Every row gives one point. Each table stands for the endless flat space through its points: a line for two points, a plane for three, and so on. Write the one point that lies in both, or say that there is none.

First, 3 rows:
[[-14  13 -11  15]
 [-12  -1   3   7]
 [-14   4   1   7]]
Second:
[[-19  -7   5  13]
 [ -3  21 -15  -3]]
They share: no point

First, 5 rows:
[[  5  62 -33 -12  -1   6   9  27]
 [ 25   4 -13  -3  57 -12 -17 -16]
 [ 40  22  -8 -16   8   2 -28   7]
 [ 34   3 -36 -33 -20  -7  -3  45]
 [ 19  48 -11  -2  29   4 -15  -5]]
Second:
[[ 10  21 -26  -8  23  -1 -11  25]
 [ 47  39 -15 -12   3 -11 -29  -6]
 [  7  14  -8   5  20 -16  -4  28]
 [-17  -2 -32 -15  32   8  12  52]]
They share: [ 25  21 -23 -20  11  -1 -11  16]

First (2 x 11):
[[-10  20   7  -2 -10  13  19 -21  16   4  -7]
 [-24  10   3   4  -4   1   5 -21   4   2  -9]]
Second:
[[-10  16   1  -2 -10  13  17 -20  13   3 -13]
 [ 16  32 -27  10   8  -1   6 -28  43   1 -42]
 [ 18  15 -21   7 -12  18  21 -11  27  -7 -29]
 [  5  19 -17  16   2  -2  -1 -41  28   6 -34]
 [-20  33 -13  37  38 -50 -30 -21  37  -9 -14]]
They share: [-17  15   5   1  -7   7  12 -21  10   3  -8]

First, 3 rows:
[[ 13  11 -21  10  23  23  21  34  -6  22   5  31  -9  16]
 [ 24  17 -32 -11  30   4  14  29  -5  38   9  37 -18  16]
 [  7   3  -9  24  11  37  23  34  -8  10   5  23  -1  18]]
Second (2 x 14):
[[ 21  10 -24   5  17   6  11  19  -2  28   8  33 -21  30]
 [ 13 -14 -12   1   5  22  23  23 -14  20  24   9   3  14]]
They share: no point

First:
[[-23   9  26 -27  -8  22 -19  41  12  -8 -37 -27  22  34  -8  -7 -11 -58
   -2  39]
 [-32  25   0  -1  -5  46  19  16 -12 -20 -39  -3   5  33   9  -6  -8 -28
    8  20]
 [  4  37  20 -20  43   8 -14  19 -25 -22 -15 -30 -37  18  24 -21  15  10
   11   9]
 [-37   8  12 -10  -7  36  26  11   1   2 -26  10  -5  14   3 -12 -16 -29
    8  30]
 [-24  13  20 -16  15  20  -2   3  -9  -2 -15 -14 -21   6  20  -9  -5 -18
   15  25]]
Second, 5 rows:
[[-20  12  11 -23   5  16 -17  34  -6 -11   1 -16  19  -1  20   1  12   2
  -20  35]
 [  3  24  40 -12  13  10  -8  11 -22 -20 -37 -17 -37  33  -4 -33 -29 -45
   47  21]
 [ -7   6  20 -36   1  18 -24  13 -12  -4 -11  -3   5  13   4 -17  13  -9
    1  11]
 [ -7  12  25 -28  26   9 -25  28   2   0 -32 -23  -3  21   7 -15  19 -25
   12  31]
 [-33  30  17 -10   6  23   8  28  -9 -24  -2 -35 -15   9  24   1 -28 -17
  -14  32]]
They share: [-14  18  24 -23  16  15 -13  23  -5  -9 -22 -24 -11  19  10 -13  -1 -24
   7  26]

First (5 x 24):
[[-48  -1   5  24  36 -69  17 -21  30 -31  20  26  52   6  22  11  -1  29
    6   1  13  27  -9  33]
 [  6  -5 -29  28   6 -29  -1 -15  32 -23  28  18 -14   4  46   3  15  11
   24  29  25 -25  23   1]
 [ 10  -6 -15  14  -2 -10   6 -15  25 -14  11  15 -34  17  32  -5  13  11
   34  30  20 -24  22   4]
 [-30 -15   9   7  34 -34  51 -49  37 -21  -5  36  28  17   7 -16  14  17
   25  24  15  18  -3  33]
 [-22  -9   8  16   0 -30  -4  18  10  -7  18  23 -25  17  12   5 -21  34
   -4  -8  22  21 -16  37]]
Second:
[[-11 -33  15  23  -3 -10  37 -27  27 -20  16  22  -1   2  11 -13  17  49
   40  23 -22 -10   6  35]
 [-43 -19  23  47  35 -20  20 -48   8 -24 -12  39 -10   8  26  -5   8  50
   27  11   9  -1  22  14]
 [ -3 -16   2  20   7 -31  26 -16  29 -20  12  37  -7  28   8 -15  -4  26
   17  11   7   6   2  25]
 [ -6 -23  31  21   9  -2  32 -37  19  -9  16  22   7 -13  19  -8  22  66
   53   9 -20  -5  15  24]
 [-49 -20 -32  20 -13 -37  33  -5  28 -32   2  16 -16  30  11  -5  17  -3
   -6  47  18 -11  -8  48]]
They share: no point

First (4 x 24):
[[-47  -3  -7 -38  10 -47   3  19  21  -5 -46  28 -26  35  -8   3  12  34
   -2  -9  -4 -44  19 -13]
 [-31  -1   1 -31   0 -30   6  18   4   4 -46  19 -30  33   3  14  -4  32
  -19   0  -7 -31  16  -8]
 [-32  -6 -12 -29   8 -32  -1  21   8  -1 -53  13 -33  26  -6   0  -3  31
  -10  -7  -9 -39   6 -21]
 [-14   0  -7 -20   4 -14  -3  22  -6  10 -49  -2 -35  17   4   6 -18  25
  -23   3 -13 -26   1 -19]]
Second (3 x 24):
[[-13  41  11  -2  10 -23  12 -10 -16  23 -41  -5 -28   2  26 -16  10  -9
  -15  -2 -11  -3  41  -9]
 [-34   4 -13 -39  24 -34 -16  56  26  18 -17   7 -25  27  -4  17 -15  35
   -1  33  -4 -32   0  -9]
 [-17  35   6  -9  12 -25   7   2  -8  21 -36  -2 -27   7  20 -10   5  -1
  -13   4  -9  -8  33  -8]]
They share: no point

First:
[[ 20  39  -3  20  84  -5  -6  26  -3   9 -17  12   1  54  32  -5 -32   2
   31  24  19  13  20 -46]
 [-44 -19 -47  29 -35 -24  21   6  -2 -31   9  14  20   2   6 -17  19   6
  -12 -14 -17 -52  11  10]
 [-25  15 -33  10   3  -4  17   0  15 -15  -7   1   4  20  10  -4  -2   4
   11  -9  19  -6   5 -29]
 [-15 -23 -22  13  25 -34   4  31 -31  -2 -26  16  16  30  22  -4 -36 -30
   -6  -6 -14 -51  24 -28]
 [-16  10  -5   1  19   6  30  18 -18  -2 -30  -3 -28  29  17  14 -47 -35
   11 -10  17 -17  -2 -37]
 [ -8  24 -28 -13 -16 -31  17  -2 -13  18 -23 -24   6  -1  30  16 -12 -27
   25 -11  22 -13  28 -30]
 [  4  18 -10  54  48 -20  -3  27 -17  -9  14  31  14  39  28 -21  -1  16
   17  29 -19 -30  27   3]]
Second (5 x 24):
[[ 13  33   7  14  39  -6  22  15 -28 -34 -31  24   1  16  42  23 -16  -8
   10  17  26 -28 -11 -20]
 [-17  32 -11  22  23   7  27  31 -31   7 -19  25  27  10  19 -23 -31 -13
    6 -13   7 -39  17 -33]
 [-10  34  -7  27  29 -17   9  30 -35   1 -18  21  16  31  12 -31 -35   0
   15 -28  14 -47   0 -15]
 [-37  12 -35  16   8  40  50  28 -10  23 -15  26  43 -19  22 -15 -18 -29
   -9  18 -18 -17  54 -64]
 [ 16  24  -9   7  34  -1  29  29 -18 -25 -17  10   1  17  36  -3 -25   2
    6  -2  32 -33 -16 -14]]
They share: no point

First (5 x 24):
[[-29 -33 -28 -55  38  -7   8   1  39  28  56  26  20  10 -19 -26 -38 -12
  -20 -19  -4  26  28 -19]
 [ -9   6  -2   1  25 -44  29 -48  -5  27   7  12  12 -21   8   9   6 -22
   27 -27 -39  12  16 -17]
 [-25 -10 -12   0  38 -27  16 -45  -4  34  20   3  13 -29  17   1 -10 -35
   35 -38 -51  33  30  10]
 [-23 -12 -40 -20   4 -23  26 -15  16  20  30  45  41   7  11  17 -30 -33
   23 -36 -13   5  -4 -18]
 [ 17 -18 -50 -11 -15   2  13 -16  -1  -1   3  42  32  21  28  11  10 -40
   25  15  -3 -12   6 -41]]
Second:
[[  1 -19 -24 -10  21 -16  10 -35   9  33  34  12  33   4   9  10   5 -38
   19  -7 -27  20  11 -18]
 [-17 -10 -24 -22  18 -22  22 -20   9  15  16  30  15  -5   6  -5 -16 -20
   13 -22 -18   8  20 -21]]
They share: [-11 -13 -24 -18  19 -20  18 -25   9  21  22  24  21  -2   7   0  -9 -26
  15 -17 -21  12  17 -20]

First, 5 rows:
[[-15 -10  42   1 -11   1 -18   9 -32   5  -7  -8  11 -26  -1  -8 -17  -3
   16  19  16 -31 -17 -12]
 [-21 -23  31  17 -16  16 -14  -4 -13   3  -1 -21  14 -39 -21 -25 -22 -19
   -1  24  14 -15   1  -7]
 [-21 -27   1  10 -37  -4  14 -23  13   9  -7 -22   7 -21 -27  13 -22  41
    3  11 -11  18  11  -1]
 [-32 -57 -17  51 -17   2  19  14  22  49 -28  -1 -12 -27 -63  41  -2  40
  -15 -27  13  11  11 -38]
 [-24 -10  29   1 -35   5  -8 -18  -8 -13   8 -38  16 -27  -6 -22 -30   2
    3  36  -8  -2   2   9]]
Second:
[[-35 -26   7  32 -53 -17   6   2 -43  22 -37  11  13 -15 -49  17  -3  33
   -7 -13  24 -29 -18 -26]
 [  7 -28  38  -1  34   6 -25  -1  10  13  17 -16   1 -31  17   3 -40   2
   34  10  13   2  -1 -27]
 [-38 -21  -5  16 -49 -12  30  21  -2  24 -39  -1  -8 -22 -50  38  17  41
   -5  -6   2 -25  -9  -9]
 [-18 -22  12  12 -16  -2  10  12  -1  15  -9  -5   2 -29 -20  19  -5  19
   17   3   7 -10   1 -21]
 [  0 -53  32   3  -4  -1  -5   0   1   9 -29 -36 -32  -4 -16   6 -36  42
    0  -1   5 -48 -36  -2]
 [-42 -28   1  17 -51 -25  13  13 -13  32 -57  -1 -15 -10 -58  41   4  52
  -21 -19  14 -43 -34  -8]]
They share: [-18 -26  17  14 -16  -3   0   5 -10  21 -16  -3   3 -23 -22  16 -12  24
   9   1  11 -11  -6 -19]

First (6 x 24):
[[ 13   9   2  26  -2 -11  10  24  30  28   9  10  28  12   6  24  28 -14
    9  34  27  -7  32   0]
 [ 26 -24 -27  25  10   0  33  17   5  21  14 -36  36 -22  20  19  48  -9
   18  24  -1  12  19   4]
 [ 28 -62 -12  94  23  27 -26  32 -31 -45  10 -19 -12 -18  59  54  28  10
   77  42 -32  51  -6  -7]
 [  7 -58  -7  70  29  24 -40  17   0 -28   0  11  -5  -2  38  61  11  14
   55  35  -2  27  -3 -34]
 [ -2 -20  -1  31  33  32 -23  28 -16  -5 -27  -6  -9  25  36  35 -27  20
   43  17  22   8   2 -10]
 [ -4   3  -4  25  17  13  -5  20  19  13 -13  15  17  14  14  34   5  -1
   20  29  46  -8  34 -20]]
Second:
[[ 45 -14  -8  11  12 -13  -6  13  18  17  27 -21  -8  20   8  11 -41 -27
   41   5 -12 -12 -30  13]
 [-13 -41   1  34   8  46 -13  26 -10  15 -32 -24  24   3  29  29  48  27
   25  19  37  25  34   1]
 [ -4 -35  -1  31  11  33  -9  25  -6  15 -22 -21  20   6  27  28  34  20
   25  19  26  19  23   1]
 [-28 -35  -2  49  29  28   8  29 -22  18 -38  -9  42  -3  44  50  66  45
   10  31  19  34  37 -11]]
They share: [ 14 -23  -5  25  17   7  -1  23   2  15  -2 -15  12  12  23  26   6   6
  25  19   4   7   1   1]

First:
[[ 13   5   4 -32 -12  16  -1   1 -22  13 -14  -5  10  11 -10 -14   4  27
   -1  20 -31   2  -1   0]
 [  9   5  16 -16   0  16  27  -3   6  29 -10   3  10  27 -18  10 -12  11
    7  16 -19  30 -17  -4]]
Second (7 x 24):
[[ 17 -10   7 -45 -21  31  40  17  13   0  -3  -1  43  46  10 -11  38  31
   -9  12 -73  22  -3 -47]
 [-17  24   3 -20  13  12  12  18 -34   6 -33   7  39  10 -47  -9 -17 -12
   29  -6  -1   0   7   6]
 [ 40 -27 -20 -17 -18  21  27   1  34 -20 -12  -4  38  46 -24  -8  48  27
   -7   4 -41  32 -10 -26]
 [  2  13 -15 -10  11   7   6  -4 -15  -4 -33  -1  21   8 -50   2 -18  -4
   20   0   9  15  -6  16]
 [-22  51  31 -45   1  12  12  31 -54  37  -4  -6  21  21   1   5 -54   1
   14  14 -31 -10   4 -12]
 [ 16   8 -26   2  15   4 -14 -10 -20   0 -22  -7  11   6 -35  -7 -33   4
    1  16  24  30 -28  30]
 [ 24 -22  -5 -13  -2  20   9 -37  13  17 -22   3 -12  -1 -13  -6  12  33
   -8  32 -14  42 -28  17]]
They share: [ 11   5  10 -24  -6  16  13  -1  -8  21 -12  -1  10  19 -14  -2  -4  19
   3  18 -25  16  -9  -2]
